Every row gives one point. Any point is a mix of the corners, with weights that add up to 1. It lies inside the corners' shape when no weight is negative. Is each point inside? If not, which corners have a negative weight?

Corners:
(1): [ 0.64 -0.32  0.21]
(2): [-0.61 -0.29 -0.70]
(3): [ 0.51  0.62 -0.27]
(4): [-0.59  0.64  0.57]
Points:
[-0.19  0.27 -0.39] -> outside (1)
[0.01 0.46 0.36] -> outside (2)
[ 0.24 -0.13 -0.43] -> outside (4)
[ 0.54 -0.22  0.16] -> inside
[-0.50  0.04 -0.26] -> inside
[-0.21  0.51  0.22] -> inside

Corners:
(1): [-0.98 -0.76  0.44 -0.68 -0.22  0.46]
(2): [-0.22 -0.27  0.46  0.22 -0.18  0.04]
(3): [-0.13 -0.55 -0.26  0.65  0.38 -0.23]
(4): [-1.00 -0.47  0.40  0.21 -0.23  0.47]
(5): [ 0.27  0.70 -0.50  0.95  1.13 -0.73]
(6): [-0.54 -0.25 -0.53 -0.21 -0.96  0.50]
(7): [ 0.22  0.28 -0.25  0.11  0.55  0.85]
Points:
[-0.33 -0.06 -0.20  0.11  0.14  0.29] -> outside (2)
[-0.10  0.15 -0.08  0.53  0.45 -0.23] -> inside
[-0.15 -0.13 -0.24  0.42  0.14  0.17] -> outside (1)
[-0.36 -0.18 -0.19  0.19  0.15  0.10] -> outside (2)
[-0.45 -0.24  0.03  0.28 -0.01 -0.16] -> outside (7)
[-0.26 -0.06 -0.16  0.12  0.05  0.46] -> inside
[-0.63 -0.44  0.21 -0.34 -0.02  0.47] -> inside
[-0.43 -0.37 -0.09 -0.28 -0.37  0.58] -> outside (4, 5)
[-0.35 -0.25  0.05 -0.09  0.14  0.46] -> inside

Corners:
(1): [ 0.45  0.49 -1.13  0.28 -0.46  0.37  0.40 -0.33]
(2): [-0.16 -1.16  0.50  0.24 -0.05  0.26  0.28  0.02]
(3): [ 0.09 -1.72  1.09 -0.52  0.15 -0.50 -0.62 -0.06]
(4): [ 0.56  0.97 -0.73 -0.03 -0.18  0.11  0.65 -0.23]
(5): [-0.15 -0.75  0.41 -0.06 -0.16 -0.90 -0.61  0.43]
(6): [-0.16 -0.27 -0.90  0.58  0.15  0.47  0.36  0.10]
(7): [ 0.26  0.42 -0.74  0.05 -0.10 -0.50  0.18 -0.48]
(8): [-0.23 -0.63  0.63 -0.88 -0.13 -0.29  0.09 -0.21]
(9): [ 0.01  0.09 -0.11 -0.29  0.26  0.25 -0.07 -0.61]
Points:
[ 0.10 -0.82  0.39 -0.25  0.05 -0.21 -0.17 -0.15] -> inside
[ 0.00 -0.80  0.40 -0.22  0.01 -0.41 -0.35  0.00] -> inside
[ 0.18 -0.61  0.07 -0.16 -0.07 -0.10 -0.11 -0.19] -> inside
[ 0.09 -0.51  0.17 -0.23  0.00 -0.17 -0.02 -0.21] -> inside
[-0.03 -0.21 -0.39  0.15 -0.09 -0.05  0.07 -0.08] -> outside (3, 4)
[ 0.18 -0.37 -0.09 -0.12 -0.07 -0.01 -0.03 -0.25] -> inside
[ 0.13 -0.14 -0.30  0.04 -0.21 -0.23 -0.01 -0.08] -> inside
[ 0.04  0.27 -0.73  0.10  0.03  0.27  0.34 -0.48] -> outside (3, 4, 5)
[ 0.27 -0.11 -0.66  0.35 -0.18  0.30  0.39 -0.18] -> outside (5, 8, 9)
